Each row is a point. Each copy is the shape, with its points in the same order, stretched, turned, moved and blurred by noise. Say if it was mirrored as well.

Shape (8 x 2):
-.01	-.37
.34	-.39
-.34	.11
.26	.23
.51	.08
.64	.07
-.30	-.07
-.07	.26
Copy 1:
.47	.03
.42	-.24
-.03	.14
-.29	-.40
-.12	-.51
-.15	-.63
.16	.21
-.29	-.08
Copy 1 is: mirrored
Copy 2, 8 rows:
-.01	-.41
-.27	-.75
.16	.36
-.30	-.11
-.49	-.45
-.58	-.60
.19	.13
-.06	.26
Copy 2 is: mirrored

Shape:
.28	.38	-.22	-.19
.16	-.38	-.28	-.12
-.14	-.26	.11	-.03
.02	.57	-.18	.07
.06	-.35	-.30	.15
.18	.16	-.02	.25
.08	-.23	.94	-.09
.08	.06	-.13	-.04
Copy 1 (8 x 4):
.22	-.31	.27	.28
.03	-.31	-.34	-.03
-.14	.13	-.17	-.10
.16	-.04	.31	.46
.04	-.10	-.42	.07
.23	.04	.04	.17
-.10	.46	.28	-.65
.05	-.12	.00	.12
Copy 1 is: mirrored
Copy 2 (8 x 4):
.24	-.07	.26	.17
.15	.00	-.29	.49
-.18	.08	-.16	.15
.13	-.16	.29	-.16
.09	-.12	-.29	.29
-.05	-.22	.09	.11
-.78	.15	.15	.40
.06	-.03	.02	.17
Copy 2 is: mirrored
Copy 3:
.23	.42	.26	-.10
.07	-.06	.29	.39
-.26	-.20	-.09	.18
-.05	.41	.29	-.48
-.01	-.19	.40	.28
.06	-.07	.24	-.24
-.06	-.55	-.88	-.06
.01	.11	.15	-.04
Copy 3 is: only turned

Shape, 10 rows:
-.03	-.08	-.11	-.38	.03	-.54
-.20	.14	.37	.17	.14	.28
-.11	.20	-.25	-.21	-.36	.10
.32	.19	.48	.43	.39	-.69
.08	.08	.20	-.48	-.06	.26
-.08	.18	.45	.42	.01	-.59
.36	.03	.55	.54	-.26	-.35
.10	.14	-.35	-.06	-.12	.40
.28	.46	.01	-.26	-.21	.18
.03	-.33	-.50	-.67	-.07	.07
Copy 1, 10 rows:
-.08	-.14	.51	.25	.01	-.18
-.27	-.01	-.28	-.32	.31	.16
.06	.22	-.03	.32	-.29	.08
-.75	-.73	.23	-.60	.37	-.59
-.53	-.03	-.02	.14	.02	.34
-.31	-.56	-.05	-.23	.36	-.52
-.47	-.91	-.29	-.34	.26	-.27
.02	.16	-.04	.00	-.43	.24
-.60	-.03	-.10	-.03	-.34	.13
.22	.23	.47	.45	-.38	.37
Copy 1 is: mirrored
Copy 2:
-.32	.08	.08	-.42	-.44	.25
.44	.06	-.12	.37	.14	-.06
-.02	-.15	-.42	-.16	-.18	.06
-.03	-.09	.66	-.13	.28	-.04
.27	-.18	-.23	.23	-.01	.39
.01	-.15	.55	-.20	-.04	-.37
-.10	-.38	.30	.36	.18	-.23
-.13	.07	-.66	.03	.22	.22
.25	-.46	-.27	-.07	.38	.24
-.49	.36	-.61	-.09	-.43	.64
Copy 2 is: only turned
Copy 3, 10 rows:
-.19	.28	.47	.24	-.04	-.26
-.06	-.13	-.45	-.16	-.44	.28
-.20	-.16	-.16	-.10	.03	-.45
.44	.07	.21	.36	.20	.65
-.28	.00	-.04	-.38	-.36	.13
.41	-.19	.15	.46	-.03	.19
.94	-.23	.12	.07	.16	.28
-.10	.05	-.50	-.36	.19	-.18
-.18	-.33	-.11	-.33	.12	.07
-.34	.58	.13	-.26	-.07	-.53
Copy 3 is: mirrored
Copy 4, 10 rows:
-.62	.25	.14	.18	.00	-.06
.01	.09	.00	-.23	-.34	.38
-.26	-.23	-.07	-.52	-.24	-.46
-.12	.45	.75	.51	-.38	.61
-.15	.23	-.08	-.64	.24	.36
-.38	.50	.36	.19	-.64	.12
.24	.62	.31	-.01	-.38	-.14
.37	-.50	.01	-.31	.01	-.25
.12	.02	.17	-.72	.12	-.02
-.19	-.27	-.17	-.05	.38	-.22
Copy 4 is: mirrored

Shape, 13 rows:
-.22	-.02	-.10	.11	.02	-.10	.28	.12	-.10
-.23	.02	.11	.06	.04	.12	.06	-.01	-.34
-.17	-.46	.15	.15	.09	-.05	.02	.01	.17
-.01	.14	.22	.14	.08	-.08	-.10	.12	-.24
.10	.11	.64	-.21	.04	.13	.14	.08	-.10
-.26	.03	-.02	.09	.05	.17	.20	-.04	.16
-.02	-.31	-.09	.13	-.05	-.05	-.07	.10	-.27
-.19	.09	.13	.20	.10	-.08	.28	-.02	.01
-.02	.01	-.11	.15	.13	.14	.32	.10	.12
.15	.08	.06	-.20	.13	-.94	.23	-.07	-.17
-.22	.03	.07	.15	-.30	.10	.19	.11	-.01
.34	-.24	-.03	.18	.09	.09	-.05	-.29	-.11
-.05	.06	-.10	-.34	-.10	-.11	.28	.03	.71
Copy 1 (13 x 9):
-.05	-.03	-.29	-.19	-.16	-.17	-.15	.11	-.05
-.17	-.05	.18	-.20	.18	-.33	-.15	.23	-.24
.38	.02	-.34	-.09	-.21	-.15	-.21	-.08	-.20
-.04	.11	.11	-.07	.43	-.35	.05	.09	.12
.15	.26	.61	-.25	.06	-.59	.13	.34	.10
.01	-.24	-.03	-.12	-.22	.09	.08	.22	.02
-.04	.12	-.17	-.09	-.01	-.06	-.40	-.08	-.30
.02	-.10	-.14	-.19	.03	-.21	.11	.14	-.06
-.17	.01	-.15	.13	-.38	.12	.16	.15	.00
.34	.58	-.56	-.35	.28	-.81	-.07	-.77	.41
.04	-.19	-.05	-.47	-.06	.16	-.14	.42	.00
-.19	.23	-.15	.10	.10	.16	.03	-.43	-.54
.47	-.18	-.22	-.19	-.79	.32	.16	-.05	.75
Copy 1 is: mirrored
Copy 2, 13 rows:
-.24	.02	-.04	.42	-.17	-.19	.06	.37	-.18
-.17	-.17	-.13	.31	.07	-.31	.20	.08	-.19
-.38	.31	-.22	-.18	.24	-.37	-.20	.15	-.11
-.10	-.18	-.27	.05	.00	-.05	.03	-.02	-.38
.26	-.01	-.11	-.27	.04	-.40	.07	-.28	-.57
-.36	-.01	.28	.09	-.09	-.28	.18	.23	-.18
-.16	.04	-.38	.40	.14	-.10	-.16	-.05	.09
-.26	-.06	.10	.07	-.12	-.36	.01	.40	-.36
-.24	.00	.20	.13	-.31	-.21	.04	.09	-.09
.33	.03	-.29	.26	-.14	.00	-.50	.88	-.09
-.26	.02	.07	.35	-.01	-.24	.08	.11	-.43
.03	-.14	.02	.00	.18	-.34	-.43	-.18	.35
-.05	.32	.53	-.10	-.24	.08	-.03	.37	-.13
Copy 2 is: only turned
Copy 3, 13 rows:
-.18	.28	-.14	.09	-.16	.05	-.14	.15	-.15
-.42	-.03	-.15	.32	-.19	.15	.07	-.14	-.09
-.20	-.09	-.04	-.07	-.08	.18	-.17	.36	.24
-.20	-.08	.16	.20	-.14	.16	-.06	-.11	-.03
-.50	-.17	.23	.10	-.02	-.06	.07	-.31	.20
-.24	.07	-.13	.10	.05	.07	.18	.05	.00
-.07	.12	-.22	.10	-.32	.28	-.36	.13	.02
-.27	.10	.03	.20	.00	-.02	.02	.07	-.04
-.06	.29	-.16	.10	-.12	-.02	.10	.04	.05
.20	.10	.08	-.22	-.21	-.35	-.79	.26	-.25
-.29	.20	-.08	.02	.05	.29	-.20	.03	.03
.14	.00	-.35	.32	-.20	-.01	-.21	.00	.24
.15	.10	.01	-.63	.36	-.14	-.19	.26	.11
Copy 3 is: only turned
Copy 4:
.00	.03	-.10	-.21	-.07	-.22	.25	-.19	-.03
.14	-.05	-.07	.03	.17	-.01	.24	-.18	-.33
.26	.25	.10	-.06	-.54	.04	-.15	-.24	-.11
.08	-.13	-.11	.04	.23	-.02	-.25	-.11	-.24
.47	.15	-.17	.32	.27	-.13	-.30	-.07	-.10
.14	.24	-.27	-.14	-.21	-.09	.18	.12	-.04
-.13	-.05	.31	.06	-.02	.04	.13	-.33	-.31
.16	.13	-.28	-.16	-.15	-.22	-.02	-.08	-.09
-.01	.29	-.15	-.17	-.06	-.24	.09	.11	-.02
.14	-.42	.05	-.01	-.19	-.67	-.29	-.26	.09
-.02	.19	-.26	.08	-.12	-.01	.25	-.21	-.05
-.14	.17	.32	.25	-.08	-.11	-.18	-.02	-.72
.22	.34	-.37	-.03	-.52	-.33	-.07	.49	.56
Copy 4 is: mirrored
